Rows are points. Each copy is the shape, with its points in the same order, stretched, turned, moved and blurred by noise. Say if it was mirrored as well.

Shape, 5 rows:
|  .11 |  .29 |
|  .06 |  .47 |
|  .06 |  .34 |
| -.42 | -.12 |
|  .18 | -.06 |
Copy 1 (5 x 2):
| -.39 |  .09 |
| -.65 |  .01 |
| -.49 |  .02 |
| -.24 | -.48 |
|  .11 |  .16 |
Copy 1 is: only turned
Copy 2:
| -.20 | -.01 |
| -.35 |  .13 |
| -.20 |  .07 |
|  .32 |  .40 |
|  .10 | -.24 |
Copy 2 is: mirrored
Copy 3 (5 x 2):
| -.34 | -.09 |
| -.36 | -.27 |
| -.28 | -.20 |
|  .59 | -.28 |
| -.12 |  .21 |
Copy 3 is: only turned

Shape (7 x 2):
| -.16 |  .09 |
| -.25 |  .15 |
| -.27 |  .16 |
| -.02 | -.08 |
|  .04 |  .15 |
| -.20 | -.42 |
|  .63 |  .05 |
Copy 1 (7 x 2):
| -.03 | -.17 |
| -.11 | -.34 |
| -.12 | -.36 |
|  .24 | -.03 |
| -.15 |  .01 |
|  .78 | -.11 |
| -.25 |  .58 |
Copy 1 is: only turned
Copy 2, 7 rows:
| -.22 | -.15 |
| -.29 | -.22 |
| -.33 | -.27 |
|  .04 | -.02 |
| -.18 |  .12 |
|  .22 | -.46 |
| -.01 |  .77 |
Copy 2 is: only turned
Copy 3, 7 rows:
| -.02 |  .22 |
| -.02 |  .37 |
|  .00 |  .43 |
|  .01 | -.13 |
| -.22 |  .07 |
|  .34 | -.38 |
| -.55 | -.60 |
Copy 3 is: mirrored
Copy 4, 7 rows:
|  .09 |  .23 |
|  .18 |  .29 |
|  .22 |  .35 |
| -.08 |  .13 |
|  .04 |  .00 |
| -.22 |  .36 |
| -.23 | -.49 |
Copy 4 is: only turned

Shape, 8 rows:
| -.18 | -.13 | -.23 |
|  .06 |  .46 | -.56 |
|  .33 |  .21 | -.16 |
| -.07 | -.29 |  .29 |
|  .65 | -.41 |  .27 |
| -.31 | -.39 |  .15 |
|  .33 |  .15 | -.35 |
|  .01 | -.21 |  .38 |
Copy 1:
|  .37 |  .11 | -.07 |
|  .38 | -.29 |  .64 |
| -.03 | -.14 |  .36 |
| -.11 |  .43 | -.26 |
| -.41 |  .05 | -.24 |
|  .14 |  .43 | -.34 |
|  .09 | -.31 |  .35 |
| -.25 |  .49 | -.19 |
Copy 1 is: only turned
Copy 2, 8 rows:
|  .15 | -.23 |  .03 |
| -.32 | -.05 |  .05 |
| -.01 |  .18 |  .03 |
|  .47 | -.06 | -.12 |
|  .53 |  .39 |  .15 |
|  .46 | -.25 | -.10 |
| -.04 |  .12 |  .14 |
|  .44 |  .04 | -.19 |
Copy 2 is: mirrored
Copy 3:
|  .01 |  .03 | -.04 |
|  .33 |  .12 |  .43 |
|  .28 |  .34 |  .21 |
| -.14 |  .26 | -.26 |
|  .25 |  .56 | -.32 |
| -.19 |  .07 | -.29 |
|  .37 |  .24 |  .17 |
| -.14 |  .38 | -.22 |
Copy 3 is: mirrored

Shape:
| -.21 | -.36 | -.09 |
|  .35 |  .42 |  .12 |
| -.26 | -.04 | -.10 |
| -.08 |  .10 |  .15 |
|  .18 |  .13 | -.35 |
|  .18 | -.41 |  .17 |
Copy 1:
|  .31 |  .05 | -.08 |
| -.55 |  .02 |  .47 |
| -.04 |  .24 | -.07 |
| -.16 |  .07 | -.04 |
| -.25 |  .28 |  .56 |
|  .40 | -.26 |  .08 |
Copy 1 is: only turned
Copy 2 (6 x 3):
|  .01 | -.18 |  .53 |
| -.10 |  .37 | -.81 |
| -.37 | -.07 |  .25 |
| -.28 |  .29 | -.14 |
| -.09 | -.29 | -.27 |
|  .54 |  .07 |  .18 |
Copy 2 is: only turned

Shape (8 x 4):
| -.32 | -.21 |  .15 |  .36 |
|  .20 | -.27 |  .00 | -.05 |
| -.01 | -.36 |  .16 |  .17 |
| -.12 | -.20 |  .15 | -.09 |
| -.19 | -.26 | -.01 |  .10 |
| -.23 |  .17 | -.63 |  .23 |
|  .20 |  .18 |  .00 | -.02 |
|  .17 |  .38 | -.42 | -.25 |
Copy 1:
| -.42 |  .02 | -.31 |  .24 |
|  .02 | -.22 |  .34 |  .01 |
| -.35 | -.06 |  .12 |  .13 |
| -.13 | -.01 |  .15 |  .32 |
| -.22 | -.23 | -.01 |  .19 |
|  .42 | -.72 | -.36 | -.22 |
|  .41 |  .10 |  .10 | -.02 |
|  .89 | -.33 |  .16 | -.11 |
Copy 1 is: mirrored
Copy 2 (8 x 4):
|  .30 | -.08 | -.33 |  .57 |
|  .08 |  .38 | -.08 |  .04 |
|  .21 |  .26 | -.26 |  .40 |
|  .14 |  .18 |  .17 |  .39 |
|  .31 |  .03 | -.06 |  .38 |
|  .23 | -.73 | -.16 | -.35 |
| -.38 |  .15 |  .02 | -.14 |
| -.37 | -.14 |  .44 | -.61 |
Copy 2 is: only turned

Shape:
| -.09 |  .04 |  .12 | -.31 | -.30 |  .07 |
| -.39 |  .31 | -.08 | -.03 | -.13 | -.11 |
| -.40 | -.33 |  .34 | -.02 | -.38 | -.23 |
|  .12 |  .10 |  .26 | -.47 |  .20 | -.03 |
|  .24 | -.49 | -.40 |  .25 | -.28 | -.14 |
|  .34 | -.13 | -.36 |  .23 | -.15 |  .24 |
| -.14 |  .05 |  .00 | -.50 | -.22 |  .05 |
|  .26 |  .27 | -.27 | -.19 | -.27 | -.38 |
|  .04 | -.27 |  .06 | -.13 | -.13 |  .47 |
| -.28 | -.33 | -.45 |  .25 |  .42 | -.25 |
Copy 1 (10 x 6):
| -.03 | -.22 |  .08 | -.29 |  .21 | -.11 |
|  .14 |  .22 | -.23 | -.14 |  .36 | -.12 |
|  .32 | -.26 |  .41 | -.55 |  .18 |  .14 |
|  .15 | -.47 |  .05 | -.09 |  .05 | -.15 |
| -.10 |  .04 | -.10 | -.03 |  .15 |  .60 |
| -.43 |  .19 | -.15 |  .10 | -.03 |  .15 |
|  .01 | -.29 | -.07 | -.29 |  .22 | -.07 |
| -.02 |  .04 | -.35 |  .27 |  .72 |  .22 |
| -.25 | -.19 |  .21 | -.40 | -.31 | -.11 |
|  .44 |  .01 | -.39 |  .02 | -.12 |  .50 |
Copy 1 is: only turned
Copy 2, 10 rows:
| -.16 |  .37 |  .01 | -.48 |  .25 | -.23 |
|  .16 |  .49 |  .12 | -.45 | -.21 |  .09 |
|  .11 |  .81 | -.52 | -.21 |  .18 | -.27 |
| -.40 |  .20 |  .11 | -.17 |  .53 |  .21 |
|  .41 | -.23 | -.53 |  .01 |  .02 | -.11 |
|  .17 | -.43 | -.01 |  .17 | -.10 | -.24 |
| -.15 |  .39 |  .08 | -.62 |  .37 | -.07 |
| -.05 | -.13 | -.17 | -.78 | -.05 |  .35 |
| -.06 |  .11 |  .14 |  .17 |  .36 | -.53 |
|  .67 |  .17 | -.33 |  .29 | -.02 |  .44 |
Copy 2 is: mirrored

Shape (9 x 6):
|  .02 |  .34 |  .39 |  .57 | -.33 | -.49 |
| -.01 |  .33 | -.40 |  .14 |  .06 | -.02 |
|  .12 | -.14 |  .05 | -.21 | -.32 | -.28 |
| -.25 | -.31 |  .08 | -.30 | -.20 | -.07 |
| -.39 | -.45 |  .02 | -.03 | -.09 | -.13 |
| -.35 | -.31 | -.02 | -.09 |  .04 | -.40 |
|  .04 |  .23 | -.29 |  .15 | -.06 |  .29 |
|  .29 |  .17 | -.13 |  .29 |  .17 |  .20 |
|  .14 |  .00 | -.25 |  .41 | -.19 |  .01 |
Copy 1:
| -.14 | -.53 |  .35 | -.40 |  .59 | -.85 |
|  .37 | -.54 |  .19 | -.05 | -.38 | -.06 |
| -.46 |  .18 | -.13 | -.35 | -.22 | -.19 |
| -.25 |  .17 | -.44 | -.52 | -.08 |  .25 |
| -.15 |  .12 | -.18 | -.75 |  .18 |  .37 |
|  .00 |  .28 | -.02 | -.72 |  .08 |  .00 |
|  .18 | -.66 | -.02 |  .11 | -.27 |  .29 |
|  .12 | -.40 |  .23 |  .42 |  .09 |  .18 |
| -.12 | -.53 |  .36 | -.24 | -.04 |  .12 |
Copy 1 is: only turned
Copy 2:
|  .01 |  .62 |  .45 | -.05 | -.32 | -.29 |
| -.08 | -.18 |  .36 |  .09 |  .07 |  .28 |
| -.34 |  .15 | -.09 |  .30 | -.22 |  .01 |
| -.21 | -.15 | -.33 |  .48 | -.05 | -.09 |
| -.03 | -.31 | -.31 |  .45 | -.21 | -.24 |
| -.04 | -.13 | -.39 |  .49 | -.41 | -.03 |
| -.12 | -.22 |  .39 | -.02 |  .21 |  .12 |
| -.18 | -.08 |  .21 | -.31 |  .10 |  .19 |
| -.21 | -.19 |  .39 |  .03 | -.04 | -.01 |
Copy 2 is: only turned
